Each row is a point. The points of each table are mixes of a few directions, plus a little noise. How many directions does each table use, and how many do they share? Where both have some left over, give the other angles between the two spaces (their principal angles), to ten degrees, smallest first.
In the rows, 100 means zero.

First (5 x 2):
137, 99
136, 99
16, 103
146, 99
64, 101
Second, 6 rows:
51, 101
23, 102
82, 100
149, 98
160, 99
134, 100
Directions: first 1, second 1, shared 1

First, 8 rows:
133, 128, 84, 94
5, 32, 137, 109
133, 107, 102, 105
126, 126, 83, 94
93, 115, 85, 91
135, 111, 99, 105
70, 85, 106, 99
106, 96, 105, 103
Second (8 x 4):
129, 126, 104, 95
88, 98, 104, 98
100, 62, 77, 120
142, 157, 119, 81
104, 119, 110, 91
125, 140, 114, 86
53, 52, 89, 113
58, 46, 83, 117
Directions: first 2, second 2, shared 1; angles 70

First, 9 rows:
110, 12, 125, 44, 84, 87, 77, 114, 5
102, 94, 101, 96, 99, 99, 98, 100, 94
98, 119, 95, 112, 103, 103, 104, 97, 120
97, 136, 89, 123, 106, 105, 109, 94, 139
94, 149, 85, 131, 109, 107, 114, 92, 153
100, 104, 99, 102, 100, 101, 101, 99, 104
101, 90, 103, 93, 99, 99, 97, 102, 90
99, 111, 97, 107, 101, 102, 103, 98, 112
102, 83, 105, 89, 97, 98, 96, 102, 83
Second:
110, 129, 33, 34, 82, 65, 132, 91, 137
106, 87, 107, 88, 129, 95, 92, 73, 98
92, 88, 136, 142, 100, 121, 84, 114, 80
101, 102, 93, 92, 99, 96, 104, 98, 104
94, 82, 141, 142, 110, 121, 80, 107, 76
96, 104, 103, 112, 87, 105, 101, 114, 98
101, 108, 87, 90, 93, 95, 108, 102, 107
Directions: first 1, second 2, shared 0; angles 70

First:
101, 84, 120, 105, 92, 85, 108, 103, 78, 88, 111, 95, 84, 115
101, 87, 116, 104, 93, 87, 106, 102, 82, 89, 109, 95, 87, 112
101, 81, 123, 106, 91, 83, 109, 104, 75, 85, 112, 94, 81, 118
95, 167, 15, 78, 134, 166, 68, 87, 195, 155, 55, 123, 170, 35
99, 114, 82, 95, 107, 114, 93, 98, 120, 111, 90, 105, 114, 86
100, 102, 97, 99, 101, 102, 99, 100, 103, 102, 99, 101, 102, 98
101, 80, 125, 107, 90, 80, 110, 104, 72, 84, 113, 93, 79, 119
100, 99, 101, 100, 99, 99, 100, 100, 98, 99, 100, 100, 99, 100
101, 84, 121, 105, 91, 84, 108, 103, 77, 87, 111, 94, 83, 116
Second:
102, 125, 83, 95, 86, 94, 92, 110, 56, 82, 118, 102, 115, 120
84, 98, 41, 99, 126, 73, 132, 141, 118, 124, 145, 79, 104, 170
101, 93, 118, 102, 97, 106, 101, 89, 111, 98, 87, 109, 90, 83
97, 121, 96, 97, 81, 95, 108, 103, 70, 77, 114, 117, 97, 117
111, 99, 118, 99, 95, 113, 71, 86, 89, 97, 78, 95, 113, 65
104, 66, 86, 103, 139, 103, 85, 109, 148, 145, 87, 58, 115, 87
103, 85, 128, 103, 101, 111, 97, 82, 122, 104, 77, 107, 88, 68
97, 119, 111, 99, 75, 99, 111, 93, 74, 72, 107, 129, 87, 107
90, 82, 102, 104, 114, 96, 131, 101, 141, 114, 102, 107, 76, 111
112, 140, 90, 91, 71, 102, 63, 104, 19, 66, 110, 100, 133, 101
98, 70, 125, 106, 116, 109, 108, 84, 152, 120, 76, 100, 80, 71
Directions: first 1, second 3, shared 0; angles 60

First (9 x 24):
117, 92, 38, 149, 139, 44, 85, 59, 129, 80, 87, 78, 19, 46, 99, 128, 71, 78, 127, 50, 63, 163, 85, 114
125, 115, 114, 94, 126, 160, 126, 140, 79, 99, 108, 129, 136, 115, 123, 57, 130, 100, 94, 132, 109, 70, 102, 79
24, 82, 156, 81, 35, 52, 30, 146, 119, 139, 128, 51, 125, 168, 110, 79, 98, 145, 75, 121, 151, 55, 129, 148
158, 127, 88, 73, 120, 189, 180, 59, 59, 84, 72, 177, 139, 65, 75, 112, 121, 81, 99, 114, 75, 107, 66, 36
80, 100, 91, 105, 125, 76, 112, 82, 105, 78, 84, 80, 77, 91, 103, 144, 88, 60, 82, 62, 91, 93, 110, 93
83, 86, 118, 101, 87, 78, 73, 136, 111, 105, 123, 67, 101, 128, 112, 83, 95, 109, 105, 110, 116, 84, 128, 127
129, 121, 58, 112, 125, 123, 127, 40, 92, 99, 65, 151, 82, 47, 85, 116, 108, 96, 98, 83, 74, 141, 44, 67
110, 81, 133, 69, 53, 109, 100, 131, 93, 100, 129, 84, 133, 132, 82, 90, 90, 115, 127, 133, 109, 85, 139, 116
75, 96, 102, 111, 92, 71, 67, 107, 115, 114, 104, 83, 87, 110, 110, 91, 99, 114, 92, 96, 112, 100, 97, 119
Second, 8 rows:
135, 85, 80, 115, 93, 84, 86, 104, 112, 96, 117, 87, 75, 86, 91, 86, 82, 112, 146, 107, 83, 138, 109, 121
84, 72, 112, 94, 45, 51, 54, 108, 121, 112, 125, 59, 90, 118, 81, 102, 73, 129, 129, 108, 108, 115, 125, 143
101, 110, 159, 66, 83, 171, 111, 175, 72, 120, 127, 124, 181, 159, 122, 34, 140, 129, 84, 166, 140, 33, 119, 91
132, 114, 54, 133, 141, 108, 107, 71, 104, 99, 81, 130, 65, 54, 107, 90, 106, 98, 109, 85, 77, 142, 57, 86
149, 80, 73, 111, 108, 86, 114, 95, 107, 69, 115, 79, 68, 76, 83, 114, 70, 80, 156, 92, 68, 138, 128, 111
19, 127, 103, 112, 158, 80, 108, 79, 101, 95, 54, 95, 88, 102, 138, 146, 122, 50, 5, 41, 118, 49, 78, 72
136, 95, 86, 77, 80, 116, 140, 51, 87, 82, 88, 121, 104, 71, 55, 144, 81, 85, 126, 95, 71, 130, 97, 79
45, 114, 131, 92, 93, 103, 79, 119, 97, 126, 94, 103, 128, 135, 123, 84, 126, 115, 46, 107, 136, 54, 87, 98
Directions: first 5, second 5, shared 5

First, 8 rows:
88, 129, 120, 101, 124, 116, 96, 75, 70, 127, 105, 113, 82, 128, 112, 56, 52, 80, 125, 104, 84, 93, 170, 106, 46, 76, 71, 134, 110, 77, 108, 98
102, 81, 94, 134, 93, 92, 89, 123, 86, 102, 93, 88, 114, 95, 90, 103, 84, 121, 103, 94, 122, 121, 80, 90, 109, 84, 105, 86, 83, 102, 98, 102
105, 73, 116, 96, 141, 105, 175, 47, 117, 117, 195, 81, 78, 92, 70, 29, 105, 91, 55, 126, 77, 95, 133, 97, 97, 168, 131, 45, 87, 144, 88, 98
122, 84, 105, 72, 94, 118, 74, 108, 111, 58, 91, 125, 114, 72, 126, 122, 122, 118, 115, 107, 126, 85, 73, 110, 95, 119, 105, 129, 128, 58, 97, 127
101, 91, 97, 125, 93, 99, 81, 122, 83, 100, 87, 97, 115, 98, 97, 97, 78, 116, 112, 93, 122, 119, 89, 94, 97, 81, 96, 99, 89, 89, 99, 109
94, 123, 84, 64, 78, 87, 103, 101, 131, 90, 73, 102, 95, 102, 106, 155, 151, 81, 88, 94, 76, 81, 74, 106, 134, 105, 101, 103, 110, 120, 103, 83
106, 109, 104, 104, 101, 98, 79, 97, 85, 93, 71, 109, 88, 112, 119, 146, 106, 106, 121, 95, 99, 81, 106, 100, 90, 66, 80, 139, 117, 76, 107, 78
81, 112, 79, 102, 75, 86, 104, 126, 114, 113, 86, 85, 116, 101, 81, 94, 102, 86, 85, 88, 95, 125, 77, 95, 131, 101, 109, 66, 76, 135, 99, 104
Second, 11 rows:
58, 143, 91, 71, 84, 92, 103, 125, 131, 137, 70, 88, 86, 92, 100, 122, 133, 91, 59, 85, 72, 107, 73, 83, 109, 54, 87, 51, 106, 148, 97, 85
67, 153, 114, 101, 84, 125, 100, 131, 118, 146, 84, 81, 86, 80, 130, 128, 160, 71, 84, 51, 84, 117, 71, 90, 117, 54, 108, 40, 107, 108, 65, 73
138, 84, 89, 107, 106, 69, 89, 78, 101, 80, 101, 107, 90, 97, 97, 107, 80, 107, 103, 118, 102, 79, 125, 105, 77, 109, 99, 129, 106, 107, 131, 101
123, 81, 100, 121, 100, 100, 102, 87, 83, 78, 113, 103, 112, 113, 98, 97, 87, 92, 129, 101, 111, 97, 113, 115, 112, 133, 112, 130, 88, 76, 101, 101
166, 99, 104, 136, 104, 80, 74, 76, 102, 87, 107, 100, 80, 74, 128, 121, 99, 87, 118, 91, 109, 77, 134, 109, 66, 101, 118, 121, 113, 87, 123, 88
135, 89, 76, 115, 90, 63, 96, 80, 99, 75, 95, 102, 105, 118, 86, 113, 80, 85, 116, 110, 96, 86, 123, 115, 111, 131, 108, 138, 86, 111, 130, 96
111, 86, 97, 98, 102, 99, 85, 106, 100, 94, 110, 110, 115, 82, 93, 47, 57, 111, 100, 115, 120, 114, 114, 101, 69, 115, 102, 99, 98, 98, 114, 143
46, 103, 106, 67, 106, 122, 119, 118, 101, 117, 95, 101, 104, 110, 87, 91, 110, 121, 76, 107, 92, 113, 70, 85, 112, 80, 81, 75, 103, 109, 79, 104
81, 76, 96, 99, 96, 117, 117, 105, 78, 83, 112, 105, 134, 130, 76, 67, 75, 101, 122, 109, 112, 120, 95, 111, 133, 143, 104, 118, 74, 80, 86, 121
126, 53, 100, 113, 118, 96, 113, 67, 70, 58, 120, 111, 108, 132, 86, 107, 78, 118, 131, 127, 110, 80, 117, 114, 112, 142, 99, 160, 92, 69, 108, 95
49, 131, 126, 72, 110, 136, 103, 128, 115, 145, 92, 94, 80, 71, 121, 104, 141, 118, 60, 84, 91, 111, 65, 73, 82, 37, 84, 38, 127, 108, 68, 92
Directions: first 5, second 5, shared 2; angles 80, 80, 90

First (11 x 32):
91, 100, 99, 54, 83, 87, 110, 126, 60, 96, 123, 128, 90, 75, 48, 119, 103, 107, 81, 96, 134, 86, 114, 58, 117, 61, 81, 108, 122, 148, 124, 129
109, 97, 98, 101, 96, 103, 85, 72, 113, 98, 84, 90, 94, 119, 96, 123, 118, 86, 111, 104, 101, 104, 108, 124, 92, 100, 97, 109, 80, 97, 99, 98
91, 102, 101, 83, 96, 93, 112, 125, 79, 100, 117, 116, 101, 81, 84, 94, 91, 110, 87, 96, 112, 92, 100, 72, 111, 86, 96, 97, 119, 119, 110, 111
107, 98, 100, 110, 101, 105, 89, 80, 115, 100, 86, 88, 98, 115, 108, 109, 109, 91, 110, 103, 94, 105, 101, 122, 92, 108, 102, 103, 85, 89, 94, 94
98, 99, 98, 78, 91, 95, 102, 105, 84, 98, 107, 110, 93, 93, 74, 115, 106, 99, 94, 99, 117, 94, 108, 86, 106, 82, 90, 106, 106, 122, 111, 112
93, 108, 106, 174, 137, 113, 117, 120, 138, 110, 99, 78, 132, 100, 195, 18, 55, 118, 104, 99, 40, 114, 59, 114, 91, 165, 138, 65, 108, 29, 64, 57
109, 94, 96, 69, 81, 96, 82, 71, 92, 94, 88, 101, 81, 114, 56, 152, 132, 83, 106, 103, 127, 97, 123, 111, 98, 72, 81, 122, 82, 129, 114, 118
97, 103, 102, 126, 114, 105, 107, 108, 113, 103, 100, 92, 111, 99, 134, 70, 83, 107, 101, 99, 79, 105, 86, 105, 97, 123, 114, 88, 104, 74, 87, 85
103, 101, 101, 130, 112, 107, 98, 91, 122, 103, 89, 85, 108, 111, 136, 81, 93, 99, 109, 101, 77, 109, 88, 120, 92, 126, 114, 92, 91, 69, 85, 82
98, 103, 102, 124, 112, 104, 106, 106, 113, 103, 99, 93, 110, 100, 131, 73, 85, 106, 102, 99, 81, 105, 87, 105, 98, 120, 113, 89, 103, 77, 88, 86
102, 96, 96, 52, 77, 91, 93, 94, 72, 95, 105, 117, 81, 95, 39, 147, 125, 92, 94, 100, 138, 89, 124, 84, 108, 57, 76, 119, 101, 147, 124, 129
Second:
86, 108, 74, 111, 90, 97, 119, 116, 99, 97, 92, 115, 95, 87, 100, 111, 93, 91, 99, 97, 108, 109, 107, 95, 74, 111, 87, 107, 90, 111, 89, 110
120, 108, 124, 76, 93, 103, 92, 87, 103, 128, 98, 87, 106, 99, 102, 70, 108, 113, 91, 105, 97, 95, 79, 107, 108, 86, 89, 96, 107, 80, 105, 83
109, 53, 94, 134, 115, 99, 111, 99, 106, 59, 124, 79, 88, 141, 90, 125, 100, 96, 97, 102, 117, 86, 113, 75, 118, 112, 149, 91, 105, 111, 134, 104
107, 41, 91, 144, 122, 98, 111, 100, 106, 45, 130, 76, 85, 150, 88, 137, 98, 93, 100, 102, 119, 84, 120, 71, 124, 116, 163, 89, 106, 117, 140, 108
57, 127, 92, 98, 120, 100, 67, 107, 82, 81, 90, 135, 114, 73, 107, 130, 95, 87, 132, 91, 67, 115, 127, 125, 106, 100, 91, 109, 96, 119, 61, 122
97, 133, 109, 73, 90, 102, 90, 98, 96, 132, 84, 111, 110, 73, 107, 78, 102, 105, 101, 99, 87, 108, 88, 118, 91, 89, 66, 105, 98, 89, 79, 94
127, 142, 138, 44, 76, 106, 86, 81, 104, 172, 80, 93, 114, 73, 109, 35, 111, 122, 84, 106, 89, 101, 58, 124, 97, 72, 49, 100, 106, 62, 88, 71
95, 88, 77, 120, 94, 97, 123, 113, 103, 86, 102, 102, 90, 105, 96, 114, 94, 92, 95, 99, 116, 102, 107, 85, 83, 114, 106, 102, 93, 112, 106, 108
Directions: first 2, second 3, shared 0; angles 80, 80
